Each row is a point. Before rounding, the points of a table are all equally far from one centre. They may lie mostly on one side of it. Where is the centre, to within rounding?

Points, 9 rows:
50  -21
25  13
-10  -5
42  3
29  -47
40  -40
22  14
42  3
31  11
Centre: 18  -17

Points:
3  17  13  -14  1  60  8  -67  -19
-15  -2  -6  32  14  12  11  -47  1
-40  6  42  -35  26  -1  18  -17  -34
1  17  45  -19  -14  17  -29  21  -42
-3  28  41  -53  -26  30  23  -37  -24
6  0  29  9  -23  16  21  -60  25
-3  32  13  -11  28  15  28  -73  -22
-13  -7  10  21  24  -14  -23  -62  -44
-7  37  44  -1  7  29  -42  -31  17
-37  14  65  -20  16  24  10  -14  -25
-5  23  68  -16  19  44  2  -49  3
2  -16  -10  2  17  29  -30  4  -11
-30  -17  26  -28  9  12  40  -30  -36
-7  17  68  -14  -17  18  -29  -57  -53
Centre: 7  6  28  -11  1  7  -6  -32  -19

Points:
8  -56  19  -4  13  -66  -4  14  26  -25  -11  -26  0  37  37  -23  -9  -12  2  -10
8  -13  -7  -59  27  -22  -42  6  48  -53  2  1  -2  -11  62  -39  -20  -11  -23  10
13  -40  -28  -26  -14  0  -37  -1  60  -12  10  14  -27  -5  100  -19  -9  26  -6  -7
-24  -30  -36  6  14  2  -6  -15  33  10  50  3  -39  -17  -2  -51  -20  -22  -24  -5
9  -27  -38  5  -1  -36  -32  31  47  -80  37  -4  8  41  23  -6  39  -2  -10  -21
-18  -24  10  -17  31  23  16  -18  67  -41  25  9  -16  -24  -10  -26  -25  -4  21  0
-11  -76  -21  3  20  6  36  -3  34  -3  12  -7  -53  1  36  -18  -24  -2  1  -23
-21  -24  -22  -2  30  -59  16  9  10  -48  61  34  -1  12  50  -21  47  2  -4  15
10  18  -30  -38  -8  -57  -18  38  14  -40  56  4  -38  -18  67  -22  68  -34  -3  -4
-7  -46  -22  -18  -5  -4  -10  -12  45  -1  -24  -24  -8  -17  7  33  -7  -18  1  -14
11  -39  -17  -40  61  -23  -41  28  20  -36  38  -28  -50  -52  24  -52  6  -9  -15  -48
-12  9  -32  -2  6  -11  -13  -16  82  -53  20  9  -51  -35  25  -19  -21  25  3  -6
-1  2  -46  -19  51  -31  -4  -18  50  -6  30  7  -13  -52  0  -40  21  2  -32  -17
-29  -26  -17  -9  -5  -21  -9  -25  4  -37  15  35  -24  -27  21  -31  -38  -12  14  -3
-5  -19  -31  -8  5  -53  -16  17  39  -33  23  48  -38  -24  0  23  26  -16  -50  5
59  -7  5  -3  2  17  -41  52  62  -3  7  -20  1  8  31  -1  -16  -26  -33  -8
14  -55  -37  -56  24  -1  -7  23  33  -18  8  12  16  -22  47  -31  16  -53  -19  -11
-22  -49  24  -19  21  26  45  50  19  17  20  19  -15  -19  16  8  11  -21  -14  15
-2  -5  -41  3  31  -4  -46  -10  17  -83  44  -11  -57  -9  50  -24  23  20  -19  -12
-5  -72  13  -31  -16  -9  -22  -16  29  -15  33  -9  -16  9  36  13  -11  -17  1  37
-4  -15  -36  44  -3  -22  -24  -24  37  17  -4  -2  -21  -11  1  -20  -8  -15  18  -8
-12  16  -2  -3  21  10  -23  20  37  -79  26  -24  -37  14  74  28  23  -15  5  -18
-17  12  1  -18  26  5  16  5  34  -8  15  -64  -12  -9  34  -57  -19  -15  4  -1
4  -46  -30  -38  -15  14  -17  1  23  -34  -7  -19  -67  -24  83  -12  35  16  -31  -5
Centre: 13  -16  0  -12  10  -8  -13  28  27  -17  25  1  -28  -11  26  -18  27  6  7  -9

Points (31 x 24):
33  25  -20  7  9  -15  -24  7  -18  38  5  -1  -23  61  -34  21  51  15  -3  5  -51  36  34  15
-8  8  25  -14  -58  -33  -40  -13  0  32  26  48  25  11  -7  0  17  -5  23  -18  -5  -45  19  -2
-4  14  16  14  -47  -8  22  53  15  29  38  20  -43  61  -48  18  36  28  -21  29  -32  13  12  53
34  18  5  33  -34  -7  -10  -48  2  -2  29  -21  34  39  -30  19  21  10  11  -14  7  9  3  -27
-5  0  -39  -8  -66  -16  -35  6  -8  -11  -1  21  6  67  -31  -5  59  6  -27  -10  -61  -34  15  42
3  -2  43  14  -44  1  26  -17  -13  17  52  21  -16  84  -32  7  63  12  -11  22  -32  6  38  43
10  1  6  -35  -38  20  -14  5  -27  29  48  14  -1  39  -6  22  18  44  -37  38  -2  -4  22  -2
39  32  3  10  -57  -4  4  -12  -24  -1  4  34  25  49  -19  21  49  37  -48  23  -2  15  20  -5
24  -18  23  2  -77  10  28  33  -3  45  50  8  -22  35  -16  -18  42  1  -14  11  -24  31  39  54
44  6  34  23  -10  -1  1  2  -23  -11  22  26  -28  53  -32  42  15  14  -35  4  -33  -1  37  29
-7  -10  5  27  -27  -31  14  14  -39  22  14  -14  -40  55  -7  30  53  -13  -2  12  -52  -13  52  56
27  -11  0  -7  -58  0  -2  -5  -48  19  8  -11  0  25  -36  5  -8  10  62  -44  -2  3  1  34
29  8  2  -10  -71  -10  -42  -26  9  43  31  -10  -6  53  20  9  38  12  8  -14  -36  -1  17  19
35  3  8  29  -57  -26  4  23  -16  31  13  -3  -13  37  -8  24  41  15  19  14  -53  4  -33  26
58  -2  7  21  -72  -18  -20  17  -26  20  -8  -2  -31  35  -12  21  45  -11  8  -3  -31  32  1  44
11  -5  29  -25  -42  -31  8  -1  -4  21  5  -9  -13  78  -49  26  46  -22  -26  17  -8  34  65  31
13  19  15  15  -40  21  -23  9  -15  -4  -20  -12  -22  64  -38  31  34  5  -9  46  -43  22  15  -2
25  -12  0  32  -45  29  7  -32  4  -25  48  27  -10  9  -25  20  12  5  -15  10  -39  38  28  -13
18  10  30  -26  -51  -13  -22  24  -25  21  21  -7  -35  54  -10  20  22  33  1  -33  -7  -28  -7  42
-6  36  12  10  -81  27  10  -8  6  -7  38  -19  -41  42  -7  -4  14  12  -67  -13  -10  23  41  36
30  5  21  -4  -14  30  16  12  21  19  6  21  0  34  -11  41  15  29  -29  13  -39  36  12  42
2  -21  43  37  -53  16  -13  6  19  -20  10  15  -25  54  -15  -16  41  15  -7  -1  -1  0  54  -9
0  -15  -54  27  -37  32  15  24  -42  -2  15  3  -2  62  -33  14  -4  -25  -36  13  -24  41  -17  31
35  -1  30  -4  -78  20  11  -10  -9  -14  21  -1  7  33  -30  2  24  33  4  24  11  54  7  16
15  -31  9  9  -60  -30  39  31  -23  2  47  -4  -35  36  14  -9  24  -1  22  -34  -26  5  18  17
26  4  0  5  -68  21  -4  16  -42  -11  -11  9  -13  48  -49  16  60  -42  -38  -20  -3  7  41  58
22  -21  12  -36  -73  0  32  3  -7  10  33  -20  -17  57  2  -6  32  3  -35  33  -11  23  19  61
-17  0  26  19  -75  23  -21  15  -16  7  42  29  -16  4  -53  20  35  48  12  24  -12  21  10  30
43  -12  -9  -7  -27  -5  19  -32  -17  11  8  27  -3  52  -56  -17  30  42  -24  -39  -42  10  17  65
52  -28  12  20  -54  4  31  -5  -39  4  26  4  -23  20  -24  -17  20  -24  -63  -10  22  3  11  45
29  33  -22  -16  -101  11  7  -14  18  22  46  26  -14  62  3  17  46  -18  4  -5  -33  5  31  30
Centre: -10  14  -14  6  -35  -8  8  -7  -6  12  12  13  -12  28  -28  -7  20  -10  -6  1  -3  3  15  28

Points:
23  27  36  -19  16  -11  -43  -17  33  -12  31  40  -6  17  -8  22  -5  53  -3  7  -21  67  25  19
31  21  -11  -53  -34  -23  -32  1  0  -25  22  3  -2  16  -20  38  -38  72  6  26  -14  57  20  21
5  69  27  -16  -2  16  -48  -2  44  9  16  30  -8  -14  -36  41  -12  17  -11  23  -24  79  35  0
-1  -7  -48  0  -2  6  -13  5  -1  -25  47  -2  49  -10  -42  16  9  1  -42  34  22  65  46  24
-59  7  10  16  -16  18  -12  -24  28  -19  13  -20  33  10  -16  12  10  47  -11  9  17  2  54  37
-21  17  4  -6  -16  -10  -26  -40  5  9  6  64  -11  2  -7  22  -24  18  -31  71  -26  36  27  22
11  71  -25  -5  5  1  24  21  -17  -30  15  -13  4  -13  -27  27  -24  38  -9  -16  1  44  30  15
-40  39  -5  -35  5  25  -26  -5  8  22  44  43  -30  19  1  27  -12  17  4  -11  -16  38  56  23
2  25  -37  -26  21  -1  6  6  -6  -24  0  51  44  -32  -39  16  -31  8  16  34  -5  54  62  59
15  24  21  -34  -17  29  2  -24  27  8  12  37  -3  1  -33  20  0  45  -37  -9  -29  53  61  1
10  6  -25  -14  -26  16  -31  3  29  -46  40  14  -2  4  -34  35  -25  4  4  -12  14  83  39  19
-18  1  -12  -23  -36  6  22  -22  39  0  -12  48  -7  0  -37  26  -2  6  9  -20  -3  38  37  -27
21  19  10  -49  5  21  2  -38  -15  -10  25  39  30  -7  -34  51  -15  81  5  10  21  27  23  45
9  29  19  -35  29  -11  -4  4  4  -7  -4  10  11  11  -18  49  -10  24  -36  26  -15  54  19  -38
-24  40  6  4  -10  14  10  -22  -10  13  42  24  4  -16  -2  31  -13  59  -3  -43  -16  44  13  40
3  31  2  3  13  -3  -18  -4  29  -6  12  40  -7  -15  -88  50  -22  16  -28  -11  2  42  31  14
30  23  25  14  -7  -15  -20  -10  10  2  37  9  -18  -2  -35  32  15  56  -11  5  -16  49  47  1
-58  3  6  -7  -4  18  10  -12  45  2  11  10  -6  5  -29  40  -15  36  -9  -11  30  57  53  36
-16  22  2  9  -9  20  -38  -56  42  -39  31  20  -9  -4  -17  45  -8  39  -23  -9  11  46  55  45
10  -9  -11  -8  -22  -3  -55  -3  22  -42  44  21  -4  -18  -45  41  -13  23  -14  -3  1  76  45  57
6  55  6  -2  2  25  -8  32  9  -15  4  21  15  -32  8  18  -11  51  -47  -6  7  54  34  4
8  -15  -21  -40  1  23  -40  0  19  -9  13  24  -23  -19  -4  53  5  46  -60  -31  14  35  6  21
19  64  -31  -78  -19  1  17  22  -2  -8  10  25  1  2  -55  16  -4  27  -19  26  -41  40  23  71
3  31  -2  -25  10  14  17  -60  -19  1  -2  46  23  -61  -36  33  -21  32  -21  17  5  44  51  37
-20  52  13  -1  -19  13  -14  17  52  -19  10  26  6  10  -44  48  4  58  13  36  -34  46  55  18
-39  69  -13  -57  -12  -9  18  -27  6  23  25  27  -1  15  -13  40  27  -2  -38  -22  16  52  49  26
-11  50  10  -10  -34  1  -55  -7  42  -9  44  34  16  -10  -37  -10  -35  48  -5  -21  12  36  25  20
18  22  21  -33  -6  -64  11  -13  7  -5  47  11  -28  -23  -18  46  -12  24  -4  15  1  21  59  37
-17  -19  4  -30  -5  33  -25  -22  23  -40  8  14  -15  5  0  26  -6  68  -22  9  19  31  50  11
26  24  40  11  -5  -24  -25  -28  4  -6  14  14  -18  -15  -45  70  17  38  -4  31  13  52  25  30
Centre: -11  28  -17  -38  -9  -4  -18  -12  22  -4  12  8  16  -24  -19  26  14  17  -4  19  -3  28  13  32

Points:
16  -6  50  -57  19  9  22  -36  9  20  45  -14  -29  -1  -31  -15  7  -29  23  31  32  -36  46  32
-9  34  40  -22  -35  18  -4  3  45  35  29  -7  -24  -36  -5  11  -6  10  36  43  47  14  65  36
-3  26  24  -10  12  22  -10  11  19  28  9  35  -69  -27  4  -37  31  -32  21  -14  48  -16  2  -19
17  21  53  -16  -10  46  -39  -6  13  11  4  -45  -63  7  -40  -6  24  8  18  -10  51  -20  30  -6
-3  -9  67  -6  23  33  -20  6  4  41  -5  -9  -60  -10  7  2  1  -37  21  18  -3  -6  26  -11
23  20  24  -36  -2  24  -12  -17  -7  15  19  -26  -66  -9  -7  4  30  -10  4  35  66  27  7  -3
-11  12  55  -57  7  2  -11  16  -2  14  22  2  -48  -8  -8  19  -11  4  5  49  48  -2  63  9
41  3  44  -45  -9  -8  56  -23  30  18  36  -14  -61  -10  -35  7  -17  -3  40  9  31  8  25  1
10  17  4  -1  -20  13  -10  49  84  35  25  -26  -60  -25  -39  17  -8  -30  1  9  28  -3  31  27
27  22  43  -33  6  -16  -47  6  13  44  -4  -3  -36  -25  -10  -30  20  23  22  52  51  -26  54  39
12  -11  34  -20  18  11  -20  20  7  -6  48  -20  -30  -2  -6  24  -3  20  -11  35  69  -20  35  26
32  17  33  -38  4  36  -16  37  6  -3  25  21  -73  -29  5  -13  32  -34  20  -11  41  -36  18  20
43  8  23  32  9  -29  4  -27  15  8  45  -41  -1  -58  -54  -26  8  -33  0  -10  2  -22  17  42
21  42  30  -20  18  -25  -52  3  -5  -12  30  -16  -51  -24  -53  3  21  1  -13  27  62  1  5  -9
41  22  50  6  -39  45  36  23  7  23  20  -11  -40  -40  -19  3  18  0  2  24  -20  -11  5  34
18  -16  38  -15  -2  31  5  -38  17  26  -3  -26  -59  -6  -5  26  26  -28  9  25  15  -38  47  43
34  30  41  -43  3  0  9  -19  47  -17  10  8  -35  -46  -27  17  8  0  30  10  62  -24  -5  0
9  17  54  -31  -16  31  -7  4  33  -17  14  -9  -83  -22  -30  19  13  -33  36  -6  46  -32  18  24
-2  5  33  -26  6  14  -10  17  -12  11  58  30  -80  -9  -53  1  14  -9  -3  -50  44  7  14  11
19  34  24  -8  -27  11  24  10  46  31  49  4  -81  -27  -32  -13  -2  -37  5  28  50  -18  61  20
32  9  70  -20  -12  38  -10  31  30  -5  29  -22  -45  -23  -27  -54  15  -25  -10  2  32  -14  59  34
9  19  60  -58  21  24  4  2  -8  -14  31  11  -71  -4  -20  22  28  -16  11  12  30  -25  19  9
23  29  47  -66  -28  24  -28  -21  -2  -16  17  -41  -27  -28  -27  -36  4  -8  30  -3  19  -16  13  21
7  18  60  -41  12  13  -26  12  16  6  13  -5  -13  29  -19  25  -12  10  -6  18  26  -38  -8  50
-15  25  16  -1  -3  24  -11  -3  25  -9  21  -26  -48  -30  -87  -1  -1  24  1  38  8  -4  70  22
24  29  38  -36  36  38  13  -3  12  32  -2  -7  -66  -13  1  -6  -1  -5  -23  8  40  -31  52  1
30  -1  27  -27  39  5  7  -3  -8  39  23  5  -45  -33  32  -21  -3  22  3  3  47  -31  47  28
3  37  56  -26  1  -1  7  21  15  19  19  -24  -39  -28  -11  -6  14  9  41  62  58  -23  24  5
9  12  7  -51  -37  20  14  9  20  0  -3  8  -18  -60  -45  -16  -9  11  3  -20  53  -37  18  25
28  13  14  -37  -20  17  -14  13  47  19  42  -32  -37  -52  -23  -22  30  -11  22  -14  63  -29  -2  26
Centre: 19  18  20  -6  -2  -9  -7  6  13  15  14  1  -28  -11  -29  -5  10  -8  12  -4  13  0  32  22

Points (30 x 24):
-22  13  30  2  4  43  23  -29  -42  1  13  5  -12  12  48  2  -37  -30  -24  32  -6  14  -9  -14
-7  42  55  41  -11  20  20  3  -69  6  31  -42  12  19  -19  -15  -17  -34  9  37  12  -6  -34  36
-1  2  38  16  27  41  38  24  -51  42  37  -4  -11  -15  -9  -10  -8  -22  -17  24  39  25  8  -21
6  20  61  12  3  23  24  20  -69  9  43  -25  47  -12  -22  -1  18  -25  5  2  -3  9  -32  3
5  -6  28  37  0  52  0  11  -29  37  -11  -15  0  4  42  -28  -9  -31  23  63  55  4  -19  -20
-25  1  24  20  -22  14  79  15  -8  -1  33  -14  12  24  -43  1  -4  -29  -7  30  21  7  -23  -7
9  38  34  22  16  7  25  6  -57  32  12  -61  -31  6  23  -13  -47  -35  4  66  12  17  -41  -18
26  -3  35  25  -51  21  -4  -9  -31  32  17  -8  27  -4  15  -2  -21  -53  8  71  3  47  -35  -25
-62  -1  60  0  -11  41  20  -9  -29  36  -8  6  8  -18  -7  5  -21  -24  -7  55  11  34  -1  -9
15  10  -39  31  30  8  45  24  -43  9  8  9  4  -9  28  -44  4  -44  -3  30  42  1  -65  2
-10  5  -11  47  17  41  44  -11  -72  37  -11  17  -1  3  12  21  56  -50  21  28  -8  15  -10  33
-36  -8  29  5  -13  25  40  24  -31  63  -15  18  30  -26  12  1  -15  -49  -1  26  9  14  -5  -24
-17  -4  -2  25  38  41  36  41  -57  46  28  -16  34  -14  -15  -5  4  -2  6  68  -2  29  -48  5
-19  6  2  21  10  23  10  33  -44  59  15  -17  -17  -27  -31  -41  3  -54  0  57  19  21  -5  57
4  -10  23  14  -1  34  10  -30  -3  31  31  -28  -2  29  27  18  -12  -29  1  69  6  25  -38  26
-56  -2  64  18  -11  42  -7  10  -65  22  -1  -4  11  -23  -10  12  11  -49  -2  50  11  13  -12  28
-10  -14  43  53  -9  26  29  -8  -64  37  31  -46  15  -7  -7  -13  -19  -23  12  82  6  3  -29  25
14  6  8  48  -10  -12  17  10  -32  53  -5  -43  -32  -30  -16  -24  -8  -36  -48  27  -15  46  -2  21
-6  12  7  13  21  38  28  37  -43  27  33  -15  -18  -18  21  -17  -21  -56  28  9  42  -21  -2  -11
-2  24  56  21  -19  25  22  -12  -45  36  33  -28  -28  -18  -5  -20  11  -4  -3  87  30  38  -41  19
-2  11  13  25  -7  22  67  3  -61  39  8  4  15  10  25  22  -24  -5  0  53  -9  26  -9  17
7  -5  27  26  -27  29  43  35  -51  50  -26  -23  28  -7  21  18  8  -7  10  43  3  27  -19  9
-20  0  47  -15  -12  32  15  -4  -40  13  1  -7  -14  18  6  14  1  -41  -34  29  -34  45  -31  18
-17  -2  20  20  13  51  19  31  -29  18  15  -24  5  -42  15  15  -1  -27  -19  82  13  -8  21  1
-11  -1  48  44  4  54  8  49  -52  -19  -16  -27  2  5  -15  -20  -2  -45  3  20  8  16  -18  17
10  20  49  30  -36  27  32  -2  -40  30  36  -20  -18  20  27  -12  -10  -37  -31  44  -13  12  -16  9
-11  -3  28  -3  -31  2  35  -14  -44  16  -48  -33  -39  16  12  29  26  -44  19  73  7  14  18  -7
-16  10  69  59  3  7  21  20  -19  47  35  8  7  22  -37  -42  10  -37  2  66  2  29  -38  10
-8  0  38  28  10  36  35  14  -28  39  35  14  -14  -13  -16  -9  -34  -55  -22  70  3  18  -6  -27
-4  7  24  14  59  25  37  12  -47  38  23  -23  -18  -22  36  14  52  -64  -4  63  1  19  -46  3
Centre: -22  15  2  27  7  -14  5  -3  -32  8  8  -15  -1  -8  -1  -17  22  -30  19  42  -4  18  -15  -15

Points:
16  -37  -24  -10  17  48  -48  -17  -39  16  -40  19  4  5  19  -32  -53  -32  37  4  34  11  -23  42
62  -23  8  3  5  19  -51  -11  -49  25  4  -1  16  -15  20  22  -72  -16  1  -1  25  22  -22  21
52  -22  -5  9  14  35  -4  32  -38  18  -17  -9  -15  29  40  -27  -60  -14  13  15  23  20  3  23
59  -11  -26  27  28  45  -7  -43  -31  -5  -19  13  7  -34  45  10  -54  -6  33  11  5  15  -13  19
41  -13  -10  25  35  44  -42  6  -5  13  -24  2  -4  12  11  -2  -97  -9  29  -13  -5  24  10  63
10  -8  -19  -15  23  11  -34  8  -50  0  -48  5  -14  -7  14  0  -70  -17  17  17  -21  -21  -21  49
27  -15  13  -5  23  24  -52  -12  -32  9  -47  30  1  13  35  -21  -27  -24  51  33  37  3  -24  58
26  -19  -42  -20  20  8  0  -23  -36  1  -18  -10  -22  9  24  -2  -57  -4  19  22  20  21  -21  45
52  -39  -5  2  5  39  -43  13  -17  -8  -15  7  8  28  46  -7  -49  -30  25  5  35  -29  -35  32
36  -39  7  -14  11  -10  -60  12  -40  16  -30  -1  -4  -11  20  -19  -58  -6  36  33  21  4  -35  54
43  -17  -23  7  -18  12  -30  3  -55  3  -34  -13  -14  9  22  -24  -53  -19  23  3  19  -3  -43  62
19  -8  -17  5  12  9  -30  31  -44  15  -31  6  -7  -3  33  0  -56  11  37  4  45  5  -17  42
41  -3  -3  33  7  47  -38  0  -41  2  -17  28  -22  12  22  1  -70  -17  15  10  32  -18  -5  44
44  -32  1  8  17  35  -18  20  -30  42  -55  8  -18  -13  44  -5  -52  -34  23  30  3  0  -12  37
16  -12  -24  3  10  44  -15  -10  -39  16  -24  -19  -9  -18  24  -2  -64  -38  10  -5  -1  -2  -36  46
50  -23  14  1  23  29  -44  29  -22  1  -41  8  -4  -18  47  -14  -57  -23  44  46  13  -11  -27  46
44  -11  -23  42  6  31  -58  -6  -32  25  -32  -5  -7  42  24  -18  -40  -50  18  8  31  2  -20  49
38  -20  -6  23  25  -2  -18  10  -47  3  -36  0  -13  8  17  18  -65  -11  31  28  34  25  -39  24
53  -4  -26  4  50  14  -39  -5  -66  18  -35  20  -9  -34  21  -28  -30  -11  9  10  28  1  -28  40
46  -24  -6  -11  38  -1  -11  -15  -36  -3  -38  16  -36  -4  21  18  -65  -11  60  2  18  16  -4  26
48  -10  -9  14  15  19  -43  -24  -49  1  -6  4  6  -9  55  -28  -50  -16  48  19  36  12  -7  52
38  -34  4  45  24  25  -45  10  -26  0  -27  53  -32  -9  48  -12  -66  -3  10  3  0  13  0  23
74  -46  -8  -5  25  39  -18  1  -37  23  -8  0  -9  11  36  -9  -54  -6  13  19  13  -4  -14  31
61  -16  -6  25  17  29  -24  38  -42  -1  -8  17  -6  -15  -4  9  -57  -3  17  33  43  2  -23  48
38  -36  8  -10  45  22  -17  21  -40  10  -46  2  22  7  41  -3  -45  -8  26  29  15  -1  -22  45
50  -9  -16  19  29  28  -44  -32  -9  8  -32  19  -12  15  -9  10  -66  -69  41  7  10  -2  -46  35
43  0  8  -27  21  9  -57  12  -63  -30  -26  -3  -13  -9  -1  -22  -23  1  -6  39  15  -20  -4  40
33  -38  -5  -12  5  39  -26  -14  -38  14  -19  2  15  -4  53  -13  -42  -2  28  16  4  9  -27  59
64  -24  -6  26  47  21  -20  -16  -38  9  -3  4  -12  -23  24  -5  -61  -32  35  3  22  -15  -23  45
56  -11  -31  22  19  28  -57  8  -25  5  -41  22  -26  -13  28  18  -50  4  33  -14  15  12  -33  67
Centre: 47  -6  -11  6  8  3  -37  1  5  -12  -30  11  10  -10  2  -15  -26  -27  11  3  2  18  4  21
